Each point is reached from the start by the listed moves, each made once or not at all, plus a little noise. Say if it took an odd or an even number of moves. Then give how often each move was made.
In the rows, 128 means zero.

Moves:
(1): [195 134 168  57 121 117]
(2): [133 136 135  94 153 105]
(3): [152 192  75  95 131 187]
Start: [125 131 179 167 131 180]
Points:
[145 189 139 133 134 243] => odd (0, 0, 1)
[195 157 222  74 157 150] => even (1, 1, 0)
[124 143 188 144 151 154] => odd (0, 1, 0)

Moves:
(1): [ 87 112  86 116 125 110 106 171 105 182]
(2): [137 100 147 130 118  94  94 126  94 145]
(3): [106 116 177 133  96  92  98 163  78  77]
(4): [105 123 115 102 151 139 153 105 135 121]
(5): [147 108 120 136  99 147 106 129  80 122]
(6): [ 73 113 123 155 154  61 131  84  93 103]
(7): [ 80 114 121 132 155  81  75 137 120 111]
(8): [142 111 145 162 185 135 140 125 110 141]
(9): [139 158 141 126 149 151 147  89 123 133]
Start: [129 128 127 164 121 127  98 102 123  77]
Points:
[ 45  70 174 157 132  36   7 123  43  20] => even (0, 1, 1, 1, 0, 0, 1, 0, 0)
[162 112 152 171 102 135  66  58  33  92] => odd (0, 1, 0, 0, 1, 0, 0, 0, 1)
[ 70  81  89 129 135  87  67 122  73 137] => odd (1, 1, 0, 1, 0, 0, 0, 0, 0)
[ 33  64  88 131 145  41  17 130  66 118] => even (1, 1, 0, 1, 0, 0, 1, 0, 0)
[ 97  41 136 179 193  91  29  80  19  78] => odd (0, 1, 0, 1, 1, 0, 1, 1, 0)

Moves:
(1): [120 118 128 114 131 119 133 122 126 130 137 127 115 126 135 134 140 112
 139 111]
(2): [128 137 126 150 132 118 127 136  94 143 145 127 120 107 130 111 127 120
 136 117]
(3): [137 115 131 136 132 133 127 127 121 142 132 166 149 128 131 136 125 145
 128 133]
(4): [136 118 151 137 128 110 125 109 129 112 147  98 130 109 138 135 111 126
 155 127]
(5): [115 119 103 125 133 132 133 143 130 122 142 116 136 135 134 128 129 145
 118 133]
(6): [116 103 147 147 142 120 127 120  99 122 103 138 153 148 129 108 107 117
 137 142]
(7): [112 149 121 126 106 129 106 112 138 124 110 117 138 128 151 127 141 109
 137 137]
(8): [116 109 125 120 117 134 110 138 130 132 106  97 113 103 137 109 122 114
 115 130]
(9): [139 121 124 151 103 144 146 118 114 128 137 128 138 141 132 128 134 111
 137 123]
(10): [109 137 148 127 112 133 134 115 122 133 126 123 139 125 139 116 100 129
 149 115]
(11): [122 127 126 131 113 100 143 133 120 121 130 126 151 123 124 131  92 134
 139 118]
(12): [135 103 108 149 131 132 119 123 143 121 122 133 125 140 130 122 127 163
 132 114]
(13): [150 134 131 136 121 138 134 164 124 124 108 146 145 133 112 120 136 128
 141 127]
(14): [122 135 127 136 125 142 128 131 143 135 129 124 136 138 132 143 106 114
 100 129]
(15): [118 131 137 147 128 110 134 126 115 114 133 159 141 133 130 132 140 124
 135 150]
(16): [121 135 137 110 107 129 137 146 129 132 119 122 135 155 167 132 126 143
 119 144]
(17): [120 125 130 134 135 107 129 129 147 161 132 133 146 125 104 105 141 115
 147 120]
(18): [114 124 144 139 130 113 147 111 112 128 108 131 144 121 131 133 123  99
 123 120]
Start: [122 121 118 148 134 145 132 124 129 122 108 111 130 107 130 125 133 139
 112 121]
Points:
[ 70 134 155 155  51 104 117 116  98 119  93  24 160  63 218  90  54 120
 162 113] => odd (0, 1, 0, 1, 0, 0, 1, 1, 0, 1, 1, 0, 0, 0, 0, 1, 0, 0)
[ 67  50 129 207  67 101 154 132 123 118  47  57 243 140 200  87  74  75
 156 108] => even (1, 0, 0, 1, 1, 1, 1, 1, 1, 0, 1, 1, 1, 1, 0, 1, 1, 1)
[135  92 126 190 105 125 167 163  91 162 154 121 191 114 165 101 148 133
 180 104] => odd (1, 1, 1, 1, 1, 0, 0, 0, 1, 0, 0, 0, 1, 0, 0, 1, 1, 0)
[ 84  94 134 186  68  93 183 109 120 138 122 138 199 150 166  97 110 144
 185  94] => even (1, 0, 0, 0, 0, 0, 0, 0, 1, 1, 1, 1, 0, 0, 1, 1, 1, 0)
[ 76 121 190 241  80 109 142  86  72 160 114 139 249 138 204  91  85  87
 187 148] => odd (0, 1, 1, 1, 0, 1, 1, 0, 1, 1, 0, 0, 0, 1, 1, 1, 1, 0)

Moves:
(1): [137 154 130 119 126 100 125 100 117 122 137 141 122 120 131 121 113 105
 122 149 143 132 155 129 106]
(2): [109 129 133 136 148 119 130 150 131 149 148 114 101 143 141 136 128 148
 108 116 126 122 127 108 132]
(3): [119 133 117 122 120 127 113 131 132 123 125 124 106 107 128 121 125 133
 134 123 143 137 120 119 136]
(4): [128 123 126 123 126 125 123 118 118 137 125 133 136 141 140 145 152 123
 124 120 130 126 118 116 138]
(5): [131 163 135 122 139 143 147 153 139 141 113 132 137 116 122 136 137 112
 115 126 121 133 134 126 136]
(6): [131 136 143 110 137 169 116 119 128 153 122 125 130 134 102 118 119 107
 169 138 139 124 118 129 141]
(7): [114 127 137 124 135 131 136 142 131 118 139 143 127 114 129 124 127 132
 140 122 130 120 119 128 120]
(8): [105 117 123 144 134 129 145 131 135 136 137 123 131 102 122 140 123 129
 140 112 135 115 129 121 119]
(9): [129 124  99 140 126 143  95 109 146 123 123 136 121 156 118 126 134 146
 143 131 146 126 142  93 144]
(10): [132 127 142 107 128 115 127 119 112 143 111 129 165 121 128 124 126 135
 136 110 136 137 138 121 124]
(11): [133 135 146 136 136 141 144 126 120 120 135 116 132 143 114 123 133 117
 115 117 127 125 136 132 132]
(12): [129 118  99 129 161 112 158 115 166 139 149 130 151 119 159 121 132 127
 136 164 134 123 122 118 139]
(13): [129 124 133 136 102 129 131 135 114 112 132 116 112 144 127 137 132 124
 128 116 143 130 135 129 121]
(14): [121 130 138 137 131 136 121 133 142 127 113 127 138 133 122 125 126 142
 101 126 136 134 134 134 125]
(15): [158 142 104 122 127 143 144 125 129 144 116 137 116 129 126 124 141 142
 116 124 138 140 131 139 131]
(16): [124 151 147 139 148 119 125 135 137 124 117 130 119 123 126 130 149 130
 135 130 123 115 112 112 134]
(17): [116 147 121 133 138 122 127 120 136 124 123 111 128 149 139 117 115 107
 126 138 139 118 115 121 120]
(18): [138 107 156 141 135 136 147 127 124 114 118 140 131 134 117 111 126 141
 130 144 122  96 147 135 145]
(19): [125 145 127 107 126 141 104 139 122 131 125 112 123 124 126 112 140 137
 137 138 116 120 118 136 128]
(20): [133 117 115 100 117 141 115 132 135 118 113 116  96 121 149 134 108 151
 133 131 114 135 135 133 125]
(21): [132 150 138 124 132 106  84 140 105 100 113 118 125 124 125 144 135 102
 113 121 125  99 102 133 138]
(22): [113 139 123 117 167 134 124 127 110 141 118 106 107 119 134 133 121 135
 145 126 136 152 159 138 142]
(23): [120 113 143 122 141 119 127 128 137 131 110 128 122 122 123 117 165 138
 133 113 136 138 142 128 113]
(24): [134 129 141 129 142 121 113 134 134 131 117 132 122 125 151 121 140 127
 122 129 116 124 140 141 130]
Start: [134 138 148 144 130 130  93 123 158 108 125 128 129 118 131 113 131 147
 122 134 134 145 144 139 131]
Points:
[ 86 146 159 142 170 172 104 170 139 129 111  95  50 100 133 109 163 226
 117  97 179 130 173 136 157] => odd (0, 1, 1, 1, 0, 0, 1, 1, 0, 0, 0, 0, 1, 1, 1, 0, 0, 1, 1, 0, 0, 1, 0, 0)
[131 113 162 131 144 113 107 125 148  62 105  87 128  81 150 119 119 154
 133 118 161  87 155 128 156] => odd (0, 0, 1, 0, 0, 0, 0, 1, 0, 1, 1, 1, 1, 0, 0, 0, 0, 1, 0, 1, 1, 0, 0, 0)
[123 249 189 112 242 114  91 135 144  83 105 118 109  66 147  99 184 107
 131 178 146  85 153 124 188] => even (1, 0, 1, 1, 1, 0, 1, 0, 0, 0, 1, 1, 0, 0, 0, 1, 0, 1, 1, 0, 1, 1, 0, 0)

Moves:
(1): [132 141 123 142 128 107 127 137 136 122 134 141 111 132 126 121 116 130
 119 138 131 118 118 127 128]
(2): [128 123 125 123 124 118 127 124 124 129 126 127 122 137 135 116 126 132
 130 131 125 137 127 121 119]
(3): [131 131 121 123 120 127 126 135 128 129 138 130 129 112 131 105 124 125
 128 125 111 125 122 121 138]
(4): [143 120 132 118 136 121 137 149 142 138 151 120 126 120 105 114 138 129
 124 130 135 129 154 133 122]
(5): [123 119 110 127 122 127 124 137 119 119 108 145 124 120 120 119 119 146
 130 132 117 127 129 134 128]
(6): [134 130 139 139 111 126 124 120 101 151 148 133 131 130 120 134 150 126
 132 126 150 133 131 136 121]
(7): [134 121 120 129 133 127 136 127 122 139 145 132 126 121 149 133 146 124
 121 134 131 132 118 123 125]
(8): [122 124 123 144 116 138 125 139 139 124 129 122 126 158 128 129 156 124
 140 135 113 136 136 133 132]
(9): [114 131 111 123 130 123 135 119 132 120 129 126 141 123 128 127 143 133
 145 132 134 131 129 128 122]
(10): [140 122 119 113 116 127 122 152 137 121 131 144 148 145 147 131 118  99
 123 141 123 115 128 131 120]
(11): [129 124 120 119 125 137 121 127 123 132 125 141 126 122 110 126 109 124
 135 147 123 136 120 116 137]
(12): [122 146 143 128 121 112 135 121 130 124 135 122 149 121 126 144 132 131
 140 120 137 145 148 116 132]
(13): [148 127 138 125 126 143 138 129 127 121 124 146 129 148 139 124 122 146
 130 107 135 143 117 130 123]
(14): [136 108 129 117 129 146 136 123 130 152 111 133 111 129 133 134 130 122
 153 120 132 128 128 135 135]
(15): [141 121 135 138 132 126 137 128 132 127 128 127 141 136 142 112 133 133
 133 134 138 126 143 127 137]
(16): [138 135 108 131 104 108 119 121 108 116 144 142 137 122 105 123 137 110
 121 116 161 124 119 118 134]
(17): [129 137 132 128 128 126 142 140 122 133 123 135 140 119 135 133 137 125
 129 127 137 132 126 120 122]
(18): [ 89 122 128 134 134 128 142 114 138 112 149 133 106 151 140 125 138 131
 128 123 136 124 127 135 143]
(19): [126 121 128 121 139 136 137 116 127 144 126 137 117 147 132 145 130 122
 130 119 113 135 138 121 113]
(20): [116 127 122 127 131 123 134 133 135 145 135 131 142 124 138 123 128 133
 114 136 138 137 133 126 124]
(21): [129 117 117 131 136 107 134 125 124 115 123 143 140 132 110 140 121  96
 112 142 109 141 126 135 135]
(22): [129 120 125 142 130 108 153 145 113 133 135 116 134 137 125 124 108 140
 128 103 107 122 163 137 109]
(23): [122 143 104 132 127 136 127 147 126 128 133 127 136 121 132 131 143 108
 144 130 141 129 158 140 121]
(24): [142 133 129 131 138 133 115 131 121 130 125 123 127 153 136 129 131 126
 133 121 121 125 128 129 134]
Start: [146 101 124 137 125 140 127 128 128 135 102 113 119 132 140 131 122 131
 128 125 130 108 128 129 121]
Points:
[163 132  59 162  68  66 151 161 102 128 158 177 192 174 145 128 197  33
 162 145 161 143 188 112 103] => even (1, 1, 1, 0, 0, 1, 0, 1, 1, 1, 0, 1, 0, 0, 1, 1, 1, 0, 1, 0, 1, 0, 1, 0)
[169  85 120  82 121 150 176 132 134 181 111 147 129 128 132 123 133 140
 194  98 134 167 155  92 103] => even (0, 1, 1, 1, 0, 0, 0, 0, 1, 0, 1, 1, 1, 1, 0, 0, 1, 0, 1, 0, 0, 0, 0, 0)
[132 112  85 152  90  74 176 173 105 130 178 186 154 178 155 109  92  91
 124 131 129 149 184 135 106] => odd (1, 1, 1, 0, 0, 1, 0, 0, 0, 1, 1, 1, 1, 0, 0, 0, 0, 1, 0, 1, 1, 1, 1, 0)
[186 103  77 177 101  64 187 185  77 192 202 132 190 171 141 114 215  72
 138 111 146 169 249 115  94] => even (0, 1, 1, 1, 0, 1, 1, 1, 0, 0, 0, 1, 0, 0, 1, 1, 1, 0, 1, 1, 1, 1, 1, 1)
[ 84 137  94 155 122  95 185 118 109 171 177 149 129 150 198 152 206 116
 150 136 192 153 168 112  84] => odd (1, 1, 0, 0, 0, 1, 1, 0, 1, 0, 0, 1, 0, 0, 0, 0, 1, 1, 1, 1, 0, 0, 1, 0)
[150 108  70 172 108  79 168 154  74 158 135 172 149 165 122 149 157 115
 158 137  74 154 168 115 109] => even (1, 0, 1, 0, 1, 1, 1, 1, 1, 0, 1, 1, 0, 0, 0, 0, 1, 0, 1, 0, 1, 1, 0, 1)
[164  67  75 133  98 146 132 186 110 171 150 149 125 180 154 133 197  90
 151 150 124 128 194 152  71] => odd (0, 1, 0, 1, 1, 1, 1, 1, 0, 1, 0, 0, 0, 0, 0, 0, 0, 0, 1, 0, 0, 0, 1, 0)

Moves:
(1): [127 149 118 127 136 125 137 134 122 121 133 132 105 138 130 145 154 135
 133 155 124 112 129 120 119]
(2): [108 112 125 141 136 119 119 125 130 118 128 140 127 136 136 124 128 119
 139 116 114 126 101 128 133]
(3): [135 135 149 137 136 116 125 122 116 133 128 119 124 119 131 125 120 136
 125 134 132 125 123 128 136]
(4): [121 129 143 133 123 126 143 128 113 123 142 128 134 132 136 129 141 124
 122 120 152 120 145 122 131]
(5): [114 122 114 129 147 128 118 126 118 125 117 124 160 101 111 131 122 144
 133  91 110 127 118 119 123]
(6): [133 146 142 155 126 125 142 137 157 141 123 124 126 124 143 123 132 142
 130 129 125 145 136 134 138]
(7): [125 129 126 123 121 123 129 130 140 142 130 118 126 119 135 126 127 126
 142 120 123 118 126 112 123]
(8): [124 121 135 138 123 136 139 123 126 121 139 137 114 117 128 125 120 140
 141 137 115 143 135 114 139]
(9): [122 137 133 109 134 146 133 111 128 123 128 122 137 125 133 103 129 126
 130 124 112 132 116 121 136]
(10): [129 145 131 121 122 112 130 141 120 120 130 136 117 119 138 121 119 123
 116 116 131 125 129 126 136]
(11): [136 110 122 119 133 118 103 137 143 122 126 150 127 123 134 132 146 131
 109 118 138 109 133 125 136]
(12): [159 150 132 133 127 121 120 138 107 106 115 152 144 138 147 137 143 133
 132 138 151 118 111 134 142]
(13): [139 121 134 115 128 109 133 131 119 126 132 126 121 141 124 124 148 138
 139 127 135 151 133 134 120]
(14): [133 124 131 136 120 152 128 124 131 127 123 138 121 117 103 111 122 141
 142 116 157 108 120 140 141]
(15): [131 136 134 128 144 130 139 129 128 130 114 133 128 141 136 133 120 138
 123 133 147 130 134 122 116]
(16): [133 150 134 131 153 135 113 156 104 133 112 145 119 139 106 122 140 102
 122 125 134 117 124 134 134]
(17): [125 113 134 133 138 138 113 142 131 119 123 113 106 124 119 119 132 129
 133 128 116 143 127 135 116]
(18): [120 143 129 130 127 108 113 117 130 115 133 124 118 132 118 124 123 125
 128 129 134 130 137 119 133]
(19): [117 111 124 134 117 127  96 135 112 131 107 128 128 153 142 112 137 155
 131 124 123 121 141 130 140]
(20): [106 117 112 139 119 121 130 148 112 137 105 123 127 111 149 115 138 112
 108 137 128 149 127 121 126]
(21): [128 138 120 126 127 117 131 115 118 132 130 142 125 123 136 121 146 127
 126 136 144 125 145 147 108]
(22): [139 147 124 130 129 134 135 113 128 134 118 100  99 122 132 145 137 124
 137 115 145 144 140 135 123]
(23): [111 128 108 122 154 122 114 123 125 139 158 122 115 134 141 142 134 126
 138 143 132 153 126 138 142]
(24): [108 133 141  99 127 121 123 130 119 106 107 120 127 130 127 146 111 132
 142 126 139 127 145 152 134]
Start: [144 159 123 130 129 112 121 133 110 138 137 100 122 153 135 114 137 123
 125 134 122 123 150 115 120]
Points:
[120 223 126 181 155  67 112 167  93 126  99  42  48  93 151 107 161 140
 114 115 115 172 164  98 118] => odd (1, 0, 1, 0, 1, 1, 0, 0, 0, 1, 0, 0, 0, 0, 0, 0, 1, 1, 0, 1, 0, 1, 0, 0)
[118 182 132  71 109  68  76 123  83  90 117 141  51 154 147  67 184 184
 167 126 159  89 203 124 150] => even (1, 0, 0, 0, 0, 0, 1, 1, 1, 1, 1, 0, 1, 1, 0, 0, 0, 1, 1, 0, 1, 0, 0, 1)
[159 208 197 115 154  61  57 207  24  68  83 151  34 189 142  94 194 182
 157 133 221  75 193 115 166] => even (1, 0, 1, 1, 0, 0, 1, 1, 0, 1, 1, 1, 1, 1, 1, 1, 1, 1, 1, 0, 0, 0, 0, 1)
[ 73 164 115 101 196 101 105 141  79 102 110  76  48 158 199 139 199 110
 134 144 160 159 162 130 124] => odd (1, 1, 0, 1, 0, 0, 0, 0, 1, 0, 1, 0, 0, 0, 1, 0, 1, 0, 0, 1, 0, 1, 1, 1)
[139 171 178 144  97  43  70 171  77 116  71 113 111 156 186  83 190 185
 143 112 222 109 191 131 185] => even (0, 0, 1, 1, 0, 1, 1, 0, 0, 0, 1, 1, 1, 1, 0, 0, 0, 1, 1, 1, 0, 0, 0, 1)
[152 207 153 159 189  72 101 171   7  95 164 165  33 165 146  92 219 131
 168 163 195 125 132 153 152] => odd (1, 1, 1, 1, 0, 0, 0, 1, 0, 1, 0, 1, 1, 1, 0, 1, 1, 0, 0, 0, 1, 0, 1, 0)
[ 83 169  68  96 167  47  87 144  72 123 112 110  57 104 165 133 204 137
 162  84 177 135 155 149 118] => odd (1, 1, 0, 0, 1, 0, 1, 0, 0, 1, 1, 0, 1, 1, 0, 0, 0, 0, 0, 1, 1, 1, 1, 1)
[ 78 248 169 124 170  70 135 149  34 103  94  82  25 140 176 106 157  96
 143 129 160 130 170  81 146] => even (1, 1, 1, 1, 0, 0, 1, 1, 1, 1, 0, 0, 0, 0, 1, 1, 0, 1, 0, 1, 0, 1, 0, 1)
[137 195 142 144 179 122 104 146  80 158  75  75  76 144 144  62 192 182
 179  90 114 184 189 115 103] => even (0, 0, 0, 0, 1, 1, 1, 1, 1, 0, 0, 0, 1, 0, 1, 1, 1, 0, 1, 0, 1, 1, 0, 0)
